Every row gives one point. The points of each table are mixes of a few directions, plus a little noise. How many directions does each table use, and how many do they share? Where both have some left over, give the other angles between the two spaces (their principal angles), to ten degrees, smallest first.

First (5 x 3)
[[ 0.33 -0.38 -0.44]
 [ 0.21 -0.30 -0.14]
 [-0.23  0.44 -0.05]
 [-0.24  0.41  0.05]
 [-0.06 -0.17  0.57]]
Second (7 x 3)
[[ 0.10 -0.27  0.18]
 [ 0.01 -0.02  0.01]
 [-0.12  0.32 -0.20]
 [-0.04  0.10 -0.06]
 [-0.30  0.79 -0.52]
 [ 0.13 -0.35  0.23]
 [ 0.22 -0.57  0.37]]
Directions: first 2, second 1, shared 1

First (8 x 6)
[[ 0.22  0.21 -0.02 -0.05  0.09  0.13]
 [-0.32  0.08  0.07 -0.24 -0.12 -0.03]
 [-0.33 -0.50  0.34  0.07 -0.42 -0.05]
 [ 0.08 -0.32 -0.92  0.11  0.87  0.26]
 [ 0.06  0.40  0.34 -0.25 -0.26  0.08]
 [-0.05 -0.06 -0.16  0.52  0.08 -0.75]
 [ 0.16  0.39  0.09 -0.23 -0.01  0.18]
 [ 0.16 -0.20  0.27  0.07 -0.22  0.18]]
Second (6 x 6)
[[-0.85  0.15 -0.03 -0.42 -0.15 -0.29]
 [ 0.31 -0.60  0.07  0.34 -0.03  0.26]
 [-0.01  0.89 -0.10 -0.31  0.13 -0.26]
 [ 0.34  0.15 -0.01  0.10  0.10  0.06]
 [ 0.40 -0.45  0.05  0.33  0.01  0.25]
 [-0.21 -0.12  0.02 -0.05 -0.07 -0.02]]
Directions: first 4, second 2, shared 2

First (7 x 9)
[[-0.21 -0.20 -0.10  0.50  0.20 -0.09  0.32  0.14 -0.40]
 [-0.19  0.00 -0.03  0.12 -0.31 -0.49  0.28 -0.39  0.15]
 [ 0.22  0.03  0.08 -0.19  0.13  0.34 -0.29  0.13  0.09]
 [-0.13 -0.08  0.16  0.15 -0.16  0.40 -0.08 -0.17 -0.11]
 [ 0.07  0.15 -0.24 -0.44  0.19  0.05 -0.16  0.65 -0.19]
 [-0.41 -0.01  0.31  0.03 -0.77  0.41 -0.10 -0.69  0.05]
 [ 0.66  0.08 -0.20 -0.18  0.71 -0.61  0.01  0.35  0.43]]
Second (10 x 9)
[[-0.12 -0.25  0.25  0.64  0.00  0.25  0.14 -0.42 -0.11]
 [-0.26 -0.57  0.55  1.43 -0.01  0.56  0.31 -0.94 -0.24]
 [ 0.09  0.20 -0.20 -0.50  0.01 -0.20 -0.11  0.33  0.09]
 [-0.12 -0.28  0.27  0.69  0.00  0.28  0.15 -0.47 -0.12]
 [ 0.09  0.18 -0.18 -0.45  0.01 -0.18 -0.09  0.30  0.08]
 [ 0.11  0.23 -0.22 -0.57  0.01 -0.22 -0.13  0.37  0.09]
 [ 0.00 -0.02  0.02  0.03  0.00  0.01  0.01 -0.02  0.00]
 [ 0.10  0.19 -0.18 -0.48  0.01 -0.19 -0.10  0.32  0.08]
 [ 0.06  0.12 -0.12 -0.32  0.01 -0.12 -0.07  0.21  0.06]
 [ 0.09  0.19 -0.18 -0.47  0.01 -0.18 -0.11  0.31  0.08]]
Directions: first 4, second 1, shared 1

First (11 x 14)
[[ 0.19  0.34  0.46 -0.11 -0.16  0.31 -0.23  0.13 -0.46 -0.33  0.26 -0.19
   0.32 -0.28]
 [ 0.30  0.48  0.65 -0.20 -0.21  0.36 -0.27  0.19 -0.68 -0.32  0.35 -0.23
   0.44 -0.37]
 [-0.30  0.16  0.02  0.16 -0.47  0.26 -0.34  0.30  0.42 -0.39  0.21 -0.15
  -0.29  0.21]
 [-0.41 -0.22 -0.50 -0.22 -0.42 -0.42  0.19  0.27  0.13  0.78  0.29  0.13
  -0.40 -0.01]
 [-0.13 -0.21 -0.24  0.24  0.18  0.02  0.01 -0.16  0.45 -0.24 -0.23  0.02
  -0.19  0.20]
 [ 0.01  0.06  0.14 -0.04 -0.08  0.23 -0.14  0.04 -0.24 -0.33  0.23 -0.17
   0.17 -0.33]
 [ 0.33 -0.05  0.03  0.24  0.62 -0.22  0.23 -0.38  0.34  0.14 -0.74  0.27
  -0.01  0.61]
 [-0.37 -0.13 -0.36 -0.03 -0.37 -0.18  0.02  0.23  0.32  0.33  0.18  0.05
  -0.38  0.13]
 [ 0.50 -0.04  0.19  0.25  0.83 -0.06  0.20 -0.53  0.12 -0.14 -0.77  0.19
   0.24  0.40]
 [-0.05 -0.45 -0.46 -0.33  0.20 -0.45  0.47 -0.16 -0.44  0.73  0.14  0.15
   0.10 -0.53]
 [-0.06  0.04  0.05  0.05 -0.10  0.15 -0.13  0.06  0.05 -0.23  0.09 -0.09
  -0.01 -0.04]]
Second (10 x 14)
[[ 0.22 -0.36 -0.05 -0.09  0.28  0.37 -0.06  0.20 -0.22 -0.51 -0.29 -0.15
  -0.23  0.17]
 [-0.06  0.30 -0.20  0.10 -0.15 -0.50  0.16  0.06 -0.24  0.44 -0.08  0.02
  -0.33 -0.36]
 [-0.02 -0.11  0.25  0.06  0.33 -0.16  0.36  0.17 -0.28 -0.48 -0.13 -0.43
  -0.37  0.28]
 [-0.23  0.41 -0.37 -0.07  0.22  0.86 -0.19 -0.13  0.05  0.40  0.07  0.38
   0.09 -0.04]
 [ 0.06 -0.28  0.16  0.40 -0.10 -0.42  0.04  0.00  0.12 -0.06  0.20 -0.47
   0.55  0.27]
 [-0.26  0.01  0.17 -0.09  0.24 -0.14  0.34 -0.02  0.00 -0.35  0.09 -0.23
   0.25  0.39]
 [-0.01  0.29  0.18  0.76 -0.32 -1.20  0.37  0.11 -0.28  0.70  0.14 -0.61
  -0.40 -0.31]
 [ 0.24 -0.28 -0.09 -0.31 -0.19  0.41 -0.43 -0.07  0.26 -0.14 -0.07  0.41
   0.19 -0.10]
 [ 0.00  0.01  0.32 -0.33 -0.04  0.65 -0.27 -0.19  0.35 -0.17  0.13  0.40
  -0.06  0.05]
 [ 0.05  0.02 -0.37 -0.47 -0.30  0.14 -0.31 -0.13  0.23  0.18 -0.06  0.66
   0.28 -0.31]]
Directions: first 4, second 6, shared 0; angles 40, 60, 80, 90

First (9 x 20)
[[ 0.24  0.17  0.56 -0.51 -0.35  0.14  0.01 -0.40  0.10  0.34  0.36  0.08
  -0.31 -0.20 -0.41 -0.24  0.18 -0.51  0.05 -0.26]
 [-0.12 -0.10 -0.30  0.28  0.18 -0.08  0.00  0.20 -0.05 -0.18 -0.19 -0.04
   0.16  0.11  0.21  0.12 -0.09  0.26 -0.02  0.14]
 [-0.47 -0.34 -1.13  1.03  0.69 -0.29 -0.02  0.78 -0.19 -0.68 -0.71 -0.15
   0.62  0.40  0.80  0.47 -0.36  1.00 -0.10  0.52]
 [-0.28 -0.20 -0.65  0.59  0.41 -0.17 -0.01  0.45 -0.11 -0.39 -0.42 -0.09
   0.35  0.22  0.45  0.27 -0.20  0.57 -0.06  0.30]
 [ 0.07  0.04  0.16 -0.14 -0.10  0.03  0.00 -0.11  0.01  0.09  0.10  0.02
  -0.08 -0.06 -0.11 -0.07  0.05 -0.14  0.02 -0.07]
 [ 0.14  0.10  0.34 -0.32 -0.22  0.09  0.01 -0.24  0.06  0.21  0.22  0.06
  -0.19 -0.12 -0.25 -0.15  0.11 -0.31  0.03 -0.17]
 [ 0.15  0.11  0.35 -0.32 -0.22  0.10  0.01 -0.24  0.06  0.21  0.23  0.05
  -0.19 -0.13 -0.26 -0.15  0.12 -0.31  0.03 -0.17]
 [-0.01 -0.01 -0.03  0.03  0.02 -0.01  0.00  0.02 -0.01 -0.02 -0.02  0.00
   0.01  0.01  0.02  0.01 -0.01  0.03  0.00  0.02]
 [ 0.28  0.20  0.67 -0.61 -0.41  0.17  0.01 -0.47  0.11  0.41  0.43  0.09
  -0.36 -0.24 -0.48 -0.29  0.21 -0.59  0.06 -0.31]]
Second (8 x 20)
[[ 0.26  0.21 -0.48  0.15  0.11 -0.05 -0.15  0.30  0.43  0.19  0.21  0.08
  -0.59 -0.36  0.18 -0.41 -0.54 -0.38 -0.32 -0.16]
 [-0.14  0.56  0.61  0.05 -0.28 -0.30 -0.25 -0.06  0.28  0.39 -0.27 -0.34
   0.31  0.12 -0.20  0.28 -0.05  0.43 -0.19 -0.33]
 [-0.02 -0.26 -0.32 -0.16  0.05 -0.03  0.18 -0.02 -0.52 -0.21 -0.03  0.21
  -0.02  0.23  0.24 -0.15  0.21 -0.12  0.37  0.24]
 [-0.35  0.22  0.22 -0.24 -0.28  0.07 -0.09 -0.14  0.31  0.15 -0.55 -0.39
   0.19  0.01 -0.17  0.47  0.38 -0.11  0.13  0.16]
 [-0.25 -0.19  0.01 -0.22  0.06  0.46  0.11 -0.17  0.10 -0.18 -0.21 -0.10
   0.33 -0.16 -0.21  0.36  0.46 -0.18  0.09  0.28]
 [ 0.76  0.28  0.52  0.06 -0.07 -0.30  0.11 -0.03 -0.39  0.30  0.48  0.06
   0.49 -0.25  0.05 -0.12 -0.32  0.85  0.02 -0.70]
 [-0.46 -0.04 -0.78  0.22  0.62  0.02 -0.04  0.24 -0.42 -0.31  0.14  0.67
  -0.05  0.40  0.22 -0.65 -0.14 -0.22 -0.33  0.17]
 [ 0.19 -0.77  0.23  0.14 -0.22  0.12  0.11 -0.12  0.19 -0.32  0.23 -0.18
  -0.65  0.01 -0.10  0.22 -0.01 -0.28  0.22  0.33]]
Directions: first 1, second 6, shared 0; angles 60

First (11 x 32)
[[-0.41  0.13  0.59 -0.16 -0.30 -0.03 -0.07 -0.17 -0.34  0.03  0.13 -0.09
   0.33  0.32  0.44 -0.87  0.32 -0.10 -0.16 -0.44 -0.17 -0.34  0.49 -0.03
  -0.60  0.44  0.62 -0.10  0.54 -0.04  0.06  0.58]
 [-0.05  0.01  0.06 -0.01 -0.03  0.00 -0.01 -0.02 -0.03  0.01  0.01  0.00
   0.04  0.03  0.05 -0.09  0.03 -0.02 -0.01 -0.05 -0.02 -0.03  0.05  0.00
  -0.06  0.05  0.07 -0.01  0.05 -0.01  0.00  0.06]
 [-0.25  0.08  0.36 -0.10 -0.18 -0.02 -0.05 -0.09 -0.20  0.00  0.07 -0.06
   0.20  0.20  0.26 -0.52  0.20 -0.06 -0.09 -0.26 -0.10 -0.20  0.30 -0.02
  -0.36  0.26  0.38 -0.07  0.32 -0.03  0.04  0.35]
 [-0.42  0.12  0.59 -0.15 -0.30 -0.03 -0.08 -0.17 -0.34  0.02  0.13 -0.10
   0.34  0.33  0.44 -0.88  0.33 -0.10 -0.17 -0.44 -0.16 -0.34  0.51 -0.03
  -0.60  0.44  0.62 -0.11  0.54 -0.05  0.07  0.58]
 [ 0.09 -0.04 -0.14  0.04  0.07  0.01  0.02  0.04  0.08  0.00 -0.03  0.02
  -0.07 -0.07 -0.09  0.20 -0.07  0.02  0.04  0.10  0.03  0.07 -0.11  0.01
   0.14 -0.10 -0.14  0.03 -0.11  0.01 -0.02 -0.13]
 [ 0.07 -0.02 -0.09  0.02  0.04  0.00  0.02  0.03  0.05  0.00 -0.02  0.01
  -0.05 -0.05 -0.06  0.13 -0.05  0.02  0.03  0.07  0.02  0.06 -0.08  0.01
   0.09 -0.06 -0.10  0.02 -0.08  0.01  0.00 -0.09]
 [-0.22  0.06  0.30 -0.08 -0.15 -0.01 -0.03 -0.08 -0.18  0.01  0.06 -0.05
   0.17  0.17  0.23 -0.45  0.17 -0.05 -0.08 -0.21 -0.09 -0.17  0.25 -0.02
  -0.31  0.23  0.32 -0.06  0.28 -0.02  0.03  0.30]
 [ 0.12 -0.03 -0.16  0.04  0.08  0.01  0.02  0.04  0.10  0.00 -0.03  0.03
  -0.09 -0.09 -0.12  0.24 -0.08  0.03  0.04  0.12  0.04  0.09 -0.13  0.00
   0.16 -0.11 -0.17  0.03 -0.14  0.01 -0.01 -0.15]
 [ 0.11 -0.03 -0.17  0.05  0.08  0.01  0.02  0.05  0.09  0.00 -0.03  0.03
  -0.09 -0.10 -0.12  0.25 -0.09  0.03  0.04  0.13  0.05  0.09 -0.15  0.01
   0.17 -0.13 -0.18  0.03 -0.15  0.01 -0.01 -0.16]
 [ 0.92 -0.27 -1.31  0.35  0.67  0.07  0.15  0.37  0.74 -0.04 -0.26  0.21
  -0.75 -0.73 -0.99  1.94 -0.71  0.22  0.36  0.96  0.36  0.74 -1.10  0.06
   1.32 -0.97 -1.37  0.24 -1.19  0.09 -0.14 -1.27]
 [ 0.03 -0.01 -0.04  0.01  0.02  0.00  0.01  0.01  0.03  0.00 -0.01  0.00
  -0.02 -0.02 -0.03  0.06 -0.02  0.01  0.01  0.03  0.02  0.02 -0.03  0.00
   0.04 -0.03 -0.05  0.00 -0.04  0.01  0.00 -0.04]]
Second (11 x 32)
[[-0.19 -0.36 -0.15  0.60  0.37  0.05 -0.12 -0.79  0.15 -0.08  0.20  1.25
   0.30  0.07 -0.14  0.03 -0.11  0.10  0.17  0.30 -0.71  0.16 -0.24 -0.13
   0.44 -0.34 -0.55 -0.11 -0.22  0.50  0.43 -0.02]
 [-0.39 -0.18  0.21  0.17  0.19 -0.06  0.15 -0.84 -0.53 -0.30 -0.07  0.61
   0.06  0.36 -0.09 -0.27 -0.06 -0.43 -0.32 -0.23 -0.32 -0.02  0.16 -0.23
  -0.78  0.69 -0.44 -0.30  0.19  0.41 -0.73  0.24]
 [ 0.25 -0.11 -0.43  0.27  0.35  0.09  0.06  0.03  0.20 -0.04 -0.22  0.26
  -0.20 -0.06 -0.47  0.62 -0.31 -0.06  0.04  0.29  0.12  0.10 -0.50 -0.06
   0.25 -0.31 -0.77 -0.06 -0.34  0.14 -0.18 -0.46]
 [-0.27 -0.18  0.23  0.02 -0.12 -0.08 -0.07 -0.61 -0.09 -0.06  0.42  0.49
   0.21 -0.07  0.34 -0.38  0.16  0.20  0.13  0.01 -0.55  0.25  0.39  0.03
   0.17  0.14  0.41  0.10  0.03  0.17  0.30  0.32]
 [-0.04 -0.25 -0.04 -0.17  0.01 -0.19  0.19 -0.66 -0.34 -0.29  0.26  0.25
  -0.25 -0.26  0.04  0.20 -0.11 -0.05 -0.04  0.07 -0.28  0.57  0.33  0.00
  -0.13  0.58  0.01  0.11 -0.24  0.19 -0.59  0.03]
 [ 0.23  0.46  0.27 -0.71 -0.64 -0.05 -0.10  1.14  0.18  0.33  0.12 -1.46
  -0.07 -0.27  0.52 -0.32  0.37  0.35  0.13 -0.23  0.58 -0.20  0.42  0.34
   0.16 -0.08  1.33  0.36  0.28 -0.73  0.44  0.18]
 [-0.03  0.11  0.02  0.25  0.13  0.15 -0.11  0.28  0.18  0.13 -0.25  0.07
   0.21  0.30 -0.13 -0.11  0.00 -0.10 -0.04 -0.07  0.14 -0.47 -0.32 -0.08
  -0.06 -0.35 -0.26 -0.20  0.18  0.00  0.27 -0.03]
 [ 0.05  0.11  0.07 -0.17 -0.17 -0.02 -0.03  0.26  0.05  0.08  0.06 -0.33
  -0.02 -0.08  0.14 -0.09  0.09  0.10  0.05 -0.05  0.11 -0.02  0.12  0.08
   0.06 -0.02  0.34  0.10  0.06 -0.17  0.12  0.05]
 [-0.06  0.28  0.19  0.18 -0.04  0.19 -0.19  0.62  0.20  0.26 -0.33 -0.28
   0.30  0.42 -0.01 -0.38  0.13 -0.09 -0.08 -0.22  0.33 -0.72 -0.28 -0.06
  -0.18 -0.40 -0.03 -0.23  0.40 -0.18  0.42  0.08]
 [ 0.21 -0.03 -0.21 -0.22  0.01 -0.09  0.17 -0.01 -0.09 -0.14  0.02 -0.24
  -0.36 -0.28 -0.12  0.42 -0.15 -0.02  0.00  0.11  0.14  0.37  0.03  0.06
   0.02  0.24 -0.06  0.14 -0.27 -0.07 -0.47 -0.21]
 [ 0.24  0.17 -0.14 -0.20 -0.07  0.04  0.05  0.58  0.15  0.10 -0.17 -0.61
  -0.22 -0.13 -0.09  0.26 -0.04  0.03  0.01  0.02  0.42 -0.05 -0.13  0.10
   0.07 -0.13  0.06  0.08 -0.06 -0.26 -0.09 -0.21]]
Directions: first 1, second 4, shared 1

First (9 x 32)
[[-0.54  0.26 -0.25  0.53  0.10 -0.47  0.58 -0.26 -0.16 -0.02 -0.22 -0.12
   0.13 -0.17  0.08  0.01 -0.03 -0.10 -0.19 -0.16 -0.16 -0.24  0.31 -0.06
  -0.29 -0.26 -0.15 -0.09  0.00  0.12 -0.31  0.05]
 [-0.14  0.01 -0.02  0.03 -0.03  0.29 -0.23 -0.17  0.29 -0.18  0.30  0.12
  -0.20 -0.12  0.03  0.15 -0.19  0.13 -0.19 -0.08  0.12  0.13  0.17 -0.23
   0.15 -0.04 -0.37 -0.08 -0.02 -0.25  0.29 -0.16]
 [-0.08  0.05 -0.17  0.07  0.14  0.16  0.25 -0.09  0.46  0.19  0.02  0.00
   0.03 -0.05 -0.12  0.26  0.02  0.11 -0.42 -0.10  0.00 -0.07  0.20 -0.08
  -0.29 -0.04 -0.28  0.07  0.17 -0.25 -0.17  0.07]
 [ 0.39 -0.26  0.03 -0.42  0.04  0.64  0.08  0.15  0.79  0.48  0.31  0.06
  -0.06  0.37 -0.21  0.43  0.17  0.27 -0.30  0.10  0.03  0.24 -0.09  0.11
  -0.31  0.21 -0.26  0.05  0.04 -0.47 -0.04  0.11]
 [-0.48 -0.03 -0.01  0.11  0.13 -0.27 -0.09  0.20 -0.10 -0.09 -0.17  0.01
   0.21  0.00  0.13 -0.27 -0.15 -0.26 -0.05  0.04  0.05 -0.15  0.12  0.38
   0.25  0.27 -0.29 -0.35 -0.12  0.30 -0.15  0.11]
 [ 0.91 -0.69  0.19 -0.62 -0.51  0.01 -0.80  0.61 -0.45  0.08  0.03 -0.54
  -0.04  0.32 -0.01 -0.32  0.02 -0.03  0.47  0.29 -0.19  0.11 -0.27 -0.12
   0.61  0.53  0.90  0.51  0.09  0.30  0.29 -0.23]
 [-0.37  0.67 -0.02  0.17  0.75  0.09  0.14 -0.22  0.39 -0.14 -0.45  0.72
   0.25 -0.55 -0.24  0.02  0.08 -0.11 -0.42 -0.25  0.48 -0.35 -0.06  0.29
  -0.35 -0.28 -0.46 -0.19  0.36 -0.12 -0.34  0.41]
 [-0.28  0.25 -0.23  0.50 -0.11 -0.26  0.40 -0.47 -0.18 -0.17  0.04 -0.15
  -0.15 -0.27  0.08  0.15 -0.09  0.09 -0.12 -0.21 -0.16 -0.08  0.32 -0.49
  -0.20 -0.45 -0.01  0.13  0.04 -0.08  0.03 -0.19]
 [ 0.58 -0.26  0.50 -0.38 -0.52 -0.20 -0.34  0.23 -1.04 -0.16  0.14 -0.10
  -0.17  0.48  0.25 -0.43  0.19 -0.10  1.21  0.37 -0.16  0.40 -0.70  0.20
   0.43  0.07  0.92 -0.05 -0.55  0.44  0.39 -0.17]]
Second (8 x 32)
[[-0.53 -0.19 -0.16 -0.12  0.15 -0.50  0.05 -0.14 -0.19  0.15 -0.39  0.08
   0.02 -0.22  0.04  0.14 -0.04  0.40 -0.13  0.57 -0.36  0.29 -0.29 -0.12
   0.16 -0.09 -0.14 -0.05 -0.26 -0.02  0.16  0.10]
 [-0.36 -0.09 -0.21 -0.08 -0.05 -0.38 -0.07 -0.12 -0.22  0.29 -0.12 -0.02
  -0.02 -0.15 -0.10  0.06  0.19 -0.03 -0.10  0.17 -0.08  0.18 -0.18 -0.12
   0.13 -0.14 -0.16 -0.13 -0.28 -0.02  0.03  0.10]
 [-0.26  0.01 -0.31 -0.02 -0.23 -0.39 -0.08 -0.09 -0.36  0.50  0.29 -0.10
   0.01  0.01 -0.32 -0.13  0.24 -0.61 -0.05 -0.19  0.41  0.05 -0.06 -0.09
   0.02 -0.23 -0.16 -0.29 -0.46  0.15 -0.19  0.15]
 [-0.02  0.07 -0.09  0.09 -0.03 -0.18  0.21  0.04 -0.22  0.16  0.43 -0.01
   0.15  0.24 -0.23 -0.29 -0.35 -0.48  0.10 -0.06  0.57 -0.12  0.10  0.10
  -0.22 -0.09  0.05 -0.20 -0.32  0.37 -0.24  0.11]
 [-0.23 -0.18  0.04 -0.17  0.13 -0.04 -0.19 -0.11  0.17 -0.14 -0.72  0.06
  -0.15 -0.38  0.31  0.40  0.33  0.79 -0.18  0.39 -0.86  0.28 -0.26 -0.16
   0.33  0.07 -0.11  0.21  0.25 -0.42  0.37 -0.09]
 [ 0.78  0.18  0.46  0.13  0.06  0.88  0.01  0.23  0.54 -0.63  0.11  0.02
  -0.03  0.20  0.27 -0.01 -0.17  0.18  0.17 -0.40 -0.03 -0.34  0.35  0.20
  -0.17  0.31  0.30  0.33  0.70 -0.13  0.02 -0.25]
 [ 0.68  0.10  0.40 -0.01 -0.06  0.93 -0.35  0.12  0.64 -0.56 -0.31 -0.04
  -0.25 -0.12  0.39  0.32  0.49  0.45  0.00 -0.48 -0.58 -0.16  0.18  0.01
   0.15  0.30  0.14  0.43  0.90 -0.57  0.24 -0.32]
 [-0.06  0.09 -0.13  0.16  0.02 -0.32  0.41  0.07 -0.36  0.22  0.70  0.01
   0.28  0.42 -0.36 -0.49 -0.69 -0.71  0.19  0.00  0.94 -0.19  0.16  0.18
  -0.39 -0.14  0.10 -0.31 -0.54  0.65 -0.39  0.19]]
Directions: first 6, second 3, shared 0; angles 50, 80, 90
